Each row is a point. To make a cloud, some directions were put in groups of two or more. Within a group, all points are equally far from the middle, so they leave a hole (a ring in 2 directions, a hollow ball in 3). The other directions are filled evenly. Then the cloud was stretched, turned, moved and blurred a little. How many holes are there, and how many directions does each take, smallest first?
In the rows, zero is written as 128.

Cloud (15 x 2):
[[149  91]
 [107  88]
 [116 130]
 [167 131]
 [167 117]
 [103 109]
 [115 129]
 [124  81]
 [133  83]
 [103 106]
 [166 115]
 [145  89]
 [137  84]
 [132  83]
 [144 144]]
Holes: 1 (2)

Cloud (21 x 3):
[[104  86 141]
 [159 172 149]
 [158 145 132]
 [132  75 101]
 [152 153 143]
 [162 111 156]
 [174 134 155]
 [146 125 148]
 [125  96 125]
 [146 144  86]
 [130 109  98]
 [127 164 138]
 [110 107 135]
 [ 85  83 133]
 [181  97 156]
 [106 160 101]
 [159 157 100]
 [129 142 112]
 [177 162 121]
 [105  88 140]
 [127 133  90]]
Holes: 0

Cloud (31 x 4):
[[114 120 167 125]
 [ 90 131 134 132]
 [139 112 135 112]
 [165 163 153 145]
 [166 143 117 140]
 [101 106 127 154]
 [150 156 149 145]
 [ 77 140 115 111]
 [119 113 171 127]
 [124  98 135 141]
 [117 168  68 114]
 [114 159  63 117]
 [121 196 129 141]
 [155 163 136 140]
 [ 98 133 109 124]
 [108 134 149 117]
 [148 136 125 170]
 [126 128 160 105]
 [151 143 184 106]
 [144 117 169 166]
 [150 152 106 151]
 [161 146 142 148]
 [129 176 119 141]
 [171 105 133 103]
 [160 179 121  89]
 [113 123 103 118]
 [164 168 139 124]
 [ 69 132 137 154]
 [110 204 101 136]
 [169 143 156 160]
 [147 159  75 115]]
Holes: 0

Cloud (31 x 4):
[[114 120  90 158]
 [ 81 151 129 133]
 [153 152 141 143]
 [104 158 165 105]
 [149 125 165  82]
 [133 130 181  90]
 [133  79  96 118]
 [127 137 177  89]
 [175 145 117 102]
 [113 126 156 151]
 [172  87 137 112]
 [150  68 122 119]
 [149 158  95 121]
 [ 86  98 154 141]
 [103 174 139 127]
 [110 172 161 118]
 [ 83 133 113 154]
 [101 167 117 137]
 [ 76 116 131 149]
 [120 110 185 116]
 [129 179 122 131]
 [164 129 126 144]
 [138 151 153 144]
 [ 82 143 116 146]
 [158 156 138 139]
 [151  99 102 148]
 [155 144 137 145]
 [110 129  88 155]
 [131 118  77 139]
 [111 110 179 128]
 [120 141 184 121]]
Holes: 2 (2, 2)

Cloud (53 x 6):
[[103 100  94  98 138 107]
 [114 129 150 116  97 153]
 [153  85  85  94 134 142]
 [136 134  79 115 109  94]
 [116  96 167 117 110 158]
 [134 157 121  83 123 108]
 [132  47 120 120 111 127]
 [142  69 149 113  94 145]
 [168  58 129 145 118 159]
 [ 99  90 163 127 131 166]
 [154 119 170 116 143 127]
 [134  98  81  98 129 164]
 [124 129 133  89 171 145]
 [119 107 101 153 158 181]
 [150 141 143  97 165 134]
 [115 178 121 100 135 110]
 [107 155 122 184 134 147]
 [159 127 142 168 114 165]
 [159 121 128 181 104 130]
 [135  97  79 108 132 169]
 [ 81 154 139 155 121 130]
 [ 88  75 152 144 125 125]
 [157 153  93 134 119 164]
 [ 93 109  81 103 132 128]
 [120  86 145 152 163 122]
 [108 160 115 109 136  90]
 [115 102  67 112 130 121]
 [154 134 145 173 116 159]
 [ 66 134 126 147 129 134]
 [ 96 111 151 152 113 101]
 [157 142  91 122 115 167]
 [157 129 127 173 128 110]
 [173 112 146 163 113 153]
 [ 89 115 105  97 155 121]
 [138  78 134 159 160 133]
 [167  95 132 117  86 123]
 [ 81 107 113 104 140 154]
 [120 111 138 163 154 105]
 [156 139  76 136 120 105]
 [172 162  96 129 140 131]
 [160  50 120 124 111 143]
 [165 145 142 147 140 113]
 [118 135  90 181 114 149]
 [157 101 136 126  78 121]
 [ 94 163 147 152 120 136]
 [110  86 152 152 155 119]
 [109 174 144 148 131 148]
 [117 152 135  89 145 153]
 [112 144 152 115 137 168]
 [126 116 177 126 109 143]
 [107  97 121 180 148 170]
 [150  85  92 140 158 131]
 [187  97 114 113 110 131]]
Holes: 3 (2, 2, 2)

Cloud (56 x 6):
[[138 136  75 134 110 157]
 [131  99 127 111 113  87]
 [136 114 169 108  93 145]
 [113  81 139  86 126 110]
 [126 182 114 172 134 147]
 [133 109 122 128 108  90]
 [133 150 106 155  99 191]
 [114 160 145 149 152 144]
 [149 152 137 133  74 150]
 [122 107  91 142 102 122]
 [100 119 155 102 111 155]
 [154  83 115 143 155 115]
 [106 124 147 104 154  78]
 [111 140 125 116 120 177]
 [144 122 159 145 148 133]
 [164 170 113 174 108 172]
 [104 144 167  95 104 153]
 [130 153 117 155  85 186]
 [107 137 160  99 108 161]
 [181 125 113 165 126 171]
 [144 123  79 170 142 113]
 [143 162 111 199 129 163]
 [ 98 165 139 135  87 157]
 [139 127 163 139 131 105]
 [120 189 123 144 127 158]
 [ 89 157 137 140 143 105]
 [106 147  92 103 126 143]
 [115  88 130 119 164 107]
 [103 149 115 158 110 108]
 [118 109 132 105 163  81]
 [146 139  77 161 127 178]
 [121 160 118 184 122 124]
 [154 150 102 166 100 192]
 [121 120 119 138 170 146]
 [132  73 130 121 141 105]
 [128 164 155 116 143 143]
 [100 177 122 112  96 140]
 [145 123 123  75 122 117]
 [107 120 118 111 173  95]
 [139 150 130 153  72 166]
 [133 117 120  78 144 133]
 [123 117 166 138 145 125]
 [145 120 132 158  79 163]
 [133 187 113 150 101 166]
 [130 148 137  72 134 114]
 [147  84 129 154 106 139]
 [115 102 153 137 152 130]
 [161 149 117 159  87 185]
 [157 108 112 196 127 149]
 [151 139 160 105 111 160]
 [115 140  88 129 164 136]
 [118 108 131  63 122 116]
 [127 120 150 116 139  80]
 [154 162  94 161 129 125]
 [108 135 116 124 112 177]
 [154 122  74 185 145 154]]
Holes: 3 (2, 2, 2)

Cloud (84 x 8):
[[ 89 157 160 155 105 125  85  86]
 [139  88 151 128 136  94 109 115]
 [ 84 120 151 180  84 116  99 132]
 [ 91 105 180 157 130 109  87 143]
 [200  93 108 175 124  99 148 129]
 [ 83 120 115 120  96 150  87  97]
 [ 86 129 135 153  50 151  84  93]
 [138 195 100 120 101 136 170 130]
 [133 116 106 181 135 116 172 104]
 [118 119 133 157 129 124 130 163]
 [143 129 124 101 122 154 174 111]
 [104 119 181 148 112 120  99  94]
 [ 99 115 119 170  80 158 127  92]
 [133 156  78 129 134 118 135 157]
 [117 112  88 128 103 114 133 116]
 [150 109 144 175 114 102 106 168]
 [143  85 103 171 103  95 106 145]
 [ 99 148 104 142  94 169 130 130]
 [161 107 111 153  82 149 175 125]
 [167 118 124 139 125 148 126 149]
 [120  83 148 120 149  98 117 135]
 [172 129 101 119 122 133 102 159]
 [118 142 116 126 131 127  93 142]
 [148 124 116 132 118  53 123 116]
 [125 155 102 103  79 109  82 166]
 [114 149 102 110 101 136 160 144]
 [ 78 127 132  97 139 137 159 127]
 [166  96 135 102 105  80 133 135]
 [ 84 139 140 157  66 127  93 102]
 [107 154 140 103 123 104 126 160]
 [105 131 120 139 105 122 103 165]
 [151  92  99 109 134 100 174 184]
 [158 159 154 165 153 104  97 154]
 [ 99 139 141  97 122 176 164 102]
 [138 109 111 171  69 123 155  83]
 [125 124 132 131 109  75  73 140]
 [122 133 161 157 139 140  67 112]
 [112 117 126 117  94 114  80 120]
 [133 126 152 167 112 137 195 115]
 [142 159 114 162 134 102 134 121]
 [169 108 126 160  86 120 151 115]
 [151 125 135 157 107 102 149 127]
 [172 119 109 155 137  90 137 131]
 [ 79 188 142 145 108 173 134 112]
 [ 79 122 142 189 105 119 121 146]
 [142 110 105 177 116  89 137 164]
 [146 115 123 110 106  72 100 126]
 [123 163 155 174 132 103 104  82]
 [147 151 137 142  86 107 113 126]
 [116 180 125 179 134 120 129 138]
 [108 144 108 161  73 154 123 134]
 [118  92 121 120  61 147 145  83]
 [127 102 121 135 106  99 163 148]
 [138 129 124  93 134 102 143 154]
 [138 148 122 120 123 140 166 129]
 [118 112 102 127  99 159 161 155]
 [128 115 102 125 116 110  86 118]
 [138 124 129 106 111 116  93 144]
 [148 135 164 163 116 139 189 127]
 [ 85 143 169 101 136 157  84 134]
 [121 159 113 104  72 139  95 119]
 [ 87  91 148 124 125 122 141 116]
 [122 113 126 122 144 102  88 159]
 [122 167 156 103 111 184 100 108]
 [116 114 151 168 149 146 130 119]
 [160 104  90 123 165 106 182 182]
 [147  91 118 141 153  93 160 171]
 [167 127 126 129 115 164 108 135]
 [136 117 142 128  81 146 139  83]
 [ 77 154 160 117  94 105 142 108]
 [112 113  73 118  83 145 200 137]
 [115 117 131 137  55 123 134  73]
 [112 162 114 122 124 150 173 128]
 [181 129 124 175  75 146 127 125]
 [153 101 137 150 134  83 154 143]
 [141 109  81 131  87 122 124 142]
 [107  81 136 134 101 116 171 126]
 [108 171 142 105 105 164 154 104]
 [100 128 167 130 123 118  81 151]
 [ 97 109 126 128  64 147  95 114]
 [142 117 109  98 103 118  92 142]
 [130 134 134 144 179 144 136 174]
 [120 129 105 139  73 136 156 163]
 [152 120 133 132  97 107 151 165]]
Holes: 0
